Each row is a point. Before rounding, the points of a table are all equally far from one centre. They may lie mostly on one side of it. Where is the centre, to within rounding?

Points, 5 rows:
[[-3.6  4.0]
 [-0.4  3.0]
 [-3.9  4.0]
 [-5.8  3.1]
 [-1.8  3.8]]
Centre: [-3.2  0.0]

Points, 12 rows:
[[-7.0  3.0 -0.8  2.9 -1.0 -0.7]
 [-0.3  2.9 -4.4  1.2 -1.0  6.3]
 [-3.3  0.3 -4.5  4.2 -1.0  4.7]
 [-8.3  0.4 -0.5  0.0  1.7 -2.5]
 [-6.7 -2.7 -4.4  0.5  0.1 -3.5]
 [-0.8  3.4  1.3 -6.4 -2.5 -2.3]
 [-1.5 -1.4 -5.4 -4.2  6.8  1.1]
 [-1.9 -2.1 -6.5  1.7  1.3  5.2]
 [-2.2 -2.4 -4.5 -2.9 -5.3 -0.2]
 [-2.5  4.2 -4.5 -3.1 -3.5 -0.1]
 [-7.1 -0.4  1.0  4.0  0.8  2.3]
 [-1.9  4.6 -1.5  6.6  3.8 -0.6]]
Centre: [ 0.4 -0.5 -0.5  0.2  1.3 -0.6]

Points, 15 rows:
[[ 0.2 -4.2  1.9  0.9  2.4  3.6 -1.1  0.7 -3.9]
 [-0.7  2.4  2.6  1.0  2.1 -6.3 -5.8  1.2 -5.6]
 [ 0.4 -5.0 -2.5 -7.0  2.1 -3.2  1.8 -0.9 -4.3]
 [ 2.4  0.8  2.0 -1.7  0.4 -4.2 -3.1 -6.3 -5.4]
 [ 3.5 -1.0 -1.3 -2.3 -2.1 -9.2  2.0 -1.8 -1.6]
 [ 1.0  3.0 -0.2 -5.5  1.2 -4.7 -1.1  4.0 -2.3]
 [-2.0 -4.5  2.7 -3.3  4.7 -8.5 -2.3  0.0 -3.3]
 [-4.8  4.9  4.5 -1.2 -0.7 -4.2 -1.7 -2.0 -3.1]
 [ 1.0 -3.2  1.3 -1.9 -2.9 -0.1 -6.4 -2.1 -4.9]
 [ 2.5 -3.1  2.4  1.7  4.0 -7.0 -1.6 -0.5 -6.2]
 [ 3.9  2.1  1.7 -3.8  0.0 -7.1 -2.1 -1.7 -2.2]
 [-5.5  1.4  2.0 -2.5  4.1 -3.2  3.1  3.6 -2.7]
 [-2.7  4.0 -0.7 -1.8  3.1 -2.3 -4.9 -0.9 -7.1]
 [-1.4 -4.6 -2.0  0.1 -4.2 -0.4 -0.3 -1.5 -8.5]
 [ 1.7 -0.8  0.7  0.0  1.1 -3.3 -4.8 -4.2 -8.3]]
Centre: [-2.0 -1.3 -0.9 -0.3  0.3 -3.4 -0.8 -0.8 -2.2]

Points (21 x 14):
[[ 5.5  1.5 -4.5  0.3 -3.5  1.0 -2.5  2.4  1.5 -0.4  0.7  4.8  1.0 -4.0]
 [ 0.9 -1.1 -4.9  0.0 -1.8 -2.3 -2.1 -0.9  4.7  0.7 -4.7  0.5  2.9  6.4]
 [ 4.4 -2.8 -8.7 -1.1 -6.4  0.0  3.8 -1.6 -0.7  2.6 -4.0  0.0 -4.5  1.4]
 [ 1.7 -1.6 -6.4  0.1 -7.1 -2.9  0.2  2.5 -0.4  0.6  0.2  7.2  0.7 -3.3]
 [ 8.1 -4.4 -0.9  0.9 -4.4 -0.8 -0.7 -3.2  2.5  1.8 -2.7  4.7  1.4 -0.5]
 [ 9.4 -3.5 -4.9  2.4 -2.6 -0.5 -0.2 -0.8  0.6 -0.3 -2.0  5.8 -1.3 -2.0]
 [ 3.8 -8.4 -5.7 -0.2 -6.7 -1.1 -2.7  2.1  3.0 -1.8 -1.8  4.9 -0.9  2.6]
 [ 5.6 -7.2 -0.8  5.8 -3.8 -2.8 -0.6 -0.7  0.8  0.0  1.2  3.7  0.9  2.6]
 [ 2.3 -6.4  0.4 -2.0 -4.9 -3.9 -1.4 -1.3  1.0  4.8  0.1  4.1  3.2 -3.1]
 [ 8.3 -6.4 -1.5  2.2 -3.2 -4.5  3.6 -1.6  3.3  1.4  1.2  0.1 -0.8  1.4]
 [10.8 -4.2 -0.2 -1.1 -4.9 -2.4  0.5 -0.9  0.4  1.2 -1.7 -2.4 -1.5  1.7]
 [ 3.8 -4.8 -2.1  0.1 -6.3 -7.8  1.0 -1.8  0.5 -2.5 -1.9  1.3  0.6 -0.5]
 [ 2.4 -4.5  0.0  0.5 -9.2  1.3 -1.0 -1.2 -3.3  1.3 -4.3  3.5  0.1 -0.8]
 [ 3.2 -3.2 -3.2 -0.9 -6.9  0.3  0.7 -1.9  2.5 -1.5 -2.7  4.7  2.9 -2.6]
 [ 6.7 -2.3 -4.8  0.8 -6.9 -1.6 -1.7 -0.6 -0.1  4.4  1.3 -1.0  0.9 -1.0]
 [ 6.2 -1.3 -2.9 -0.5 -3.3 -1.0 -0.5  1.2  6.4  4.1 -6.0  3.8  2.4  2.6]
 [ 1.4 -3.7 -2.7 -1.2 -5.1 -5.2 -2.2  1.5 -5.0  4.8 -5.7  4.8 -3.1 -3.1]
 [ 5.0 -1.6  0.2  2.3 -6.4 -2.8  1.8 -1.9 -0.9 -2.5 -3.7 -1.0  1.1  4.7]
 [ 5.0 -7.6 -2.9  3.4 -3.2 -1.6 -2.1  2.3 -1.3 -4.5 -3.9  2.5  2.0  4.7]
 [ 6.7 -3.8 -4.3  1.3 -6.3 -0.1 -2.7  1.2  0.5 -2.0 -0.8 -3.3  1.2  0.5]
 [ 8.6 -2.0 -4.4  2.8 -2.1 -1.9 -1.7  2.9  1.5  4.4 -4.2  5.7  2.5  0.5]]
Centre: [ 2.3 -3.4 -1.9 -1.5 -1.0 -1.1  1.4  3.2 -0.7  1.4 -1.6  1.8 -1.3  1.6]
